Rows are points. Each copy is the shape, with its points in the same order, stretched, turned, moved and blurred by noise. Say if it was mirrored as well.

Shape, 7 rows:
[[ 21 -27]
 [-22  52]
 [ 46  22]
 [-10  29]
 [-68 -78]
 [ 19 -60]
 [ 65  36]]
Copy 1, 7 rows:
[[ -6  21]
 [ 66  38]
 [ 42 -24]
 [ 45  24]
 [-60  88]
 [-40  20]
 [ 55 -35]]
Copy 1 is: only turned
Copy 2 (7 x 2):
[[-40  -4]
 [ 42   9]
 [-14 -37]
 [ 15   3]
 [-38  69]
 [-64   6]
 [-14 -54]]
Copy 2 is: only turned

Shape (7 x 3):
[[ 60  61  -7]
 [-87 -36  48]
 [ 17  36 -39]
 [-89  11  30]
 [ 13 -20 -39]
 [  8  60 -15]
 [ 13  32 -47]]
Copy 1:
[[  -8   52   -2]
 [ -79  -69  -25]
 [ -19   19  -63]
 [-101  -30  -38]
 [   7  -31  -69]
 [ -44   39  -38]
 [ -17   10  -75]]
Copy 1 is: only turned
Copy 2:
[[-33 -53  26]
 [ 68  86  26]
 [-50   1  33]
 [ 65  75  56]
 [-27  31  -2]
 [-20 -11  47]
 [-43  20  31]]
Copy 2 is: mirrored
Copy 3, 7 rows:
[[ -7 -38 -89]
 [ 24  34  78]
 [-17  21 -57]
 [ 37  26  40]
 [-44  31 -15]
 [  8 -10 -64]
 [-23  22 -56]]
Copy 3 is: only turned
Copy 4 (7 x 3):
[[ 24  62  27]
 [-34 -54  -2]
 [ 31  45 -17]
 [-41 -23 -20]
 [ 60  -5 -26]
 [ -5  46 -13]
 [ 21  26 -22]]
Copy 4 is: only turned

Shape, 8 rows:
[[ 29   4 -46  75]
 [ 16  -3 -29  74]
 [-66  24  81 -11]
 [  2  49  71 -31]
 [  7  10 -52  12]
 [-14 -28  -4  43]
 [-46  66  56  -2]
 [ 21  -6  -3  35]]
Copy 1, 8 rows:
[[  25   16   53  -43]
 [  27   28   50  -21]
 [ -69   50  -38   85]
 [ -72   35  -47   -5]
 [   7  -19   22  -17]
 [  35   27   15   25]
 [-107   40  -12   46]
 [  22   20   10  -23]]
Copy 1 is: mirrored
Copy 2, 8 rows:
[[ 36 -12 -86 -25]
 [ 20 -23 -94 -24]
 [-68 -79  36  26]
 [-49 -14  79  54]
 [ 16  -9 -28 -48]
 [-21 -28 -76 -23]
 [-19 -65  47  38]
 [ -4   9 -46  -4]]
Copy 2 is: mirrored

Shape:
[[ -9 -53 -38  11 -12  26]
 [-28   5  69   3 -40 -60]
 [ 36  -2  -9  16   4  -1]
 [  7   7   7 -63  80  23]
 [-28  32 -36 -54  62  11]
 [ -3 -47  -7   4 -41  36]
 [-22  -7 -15  21  72  40]
 [-41  40  43  -4 -54 -74]
 [-18  44  41  16 -57 -50]
 [ 17  32 -21  -5  50  99]
 [  7   4  -1  15 -27 -39]]
Copy 1, 11 rows:
[[  26    7   -2  -56   56   28]
 [  30    9   88  -32  -97  -16]
 [  11  -36   23    6   32  -22]
 [ -94  -62   -8   56  -22   57]
 [ -34  -16  -46   43  -47   27]
 [  -8   35   20  -63   61    8]
 [ -27  -65  -42  -12  -18    9]
 [  61   48   64  -11 -117  -50]
 [  42   44   54  -13  -78  -77]
 [-106  -14  -66   15   55  -35]
 [  55   -3   42  -10  -16  -26]]
Copy 1 is: mirrored
Copy 2:
[[   5  -40   35  -20  -31   37]
 [  40   38   35   27   64  -55]
 [  -2   39  -22   -8  -13   25]
 [ -92  -26  -23  -63   67   23]
 [-100  -24   28  -56    3    4]
 [  17  -38   11  -15  -32    8]
 [ -93  -45   13    6    6   50]
 [  36   62   57   13   20  -79]
 [  28   68   18   23   -6  -70]
 [-121  -43  -72  -24  -60   25]
 [  30   54   23    4   -9   -7]]
Copy 2 is: mirrored
Copy 3:
[[ -34   65  -15    3   23    7]
 [  43  -57   57   35   41  -34]
 [ -38   -2    0   -4  -32  -27]
 [  52   -7    5  -44  -55   29]
 [  57  -23  -55  -45  -28   24]
 [ -47   31   18    6   46    7]
 [  16   73  -13  -69  -29  -13]
 [  47 -106    9   34   56  -47]
 [  18  -92   21   27   41  -46]
 [ -32    2  -16  -75  -32    9]
 [ -13  -31    1   28    3  -36]]
Copy 3 is: only turned
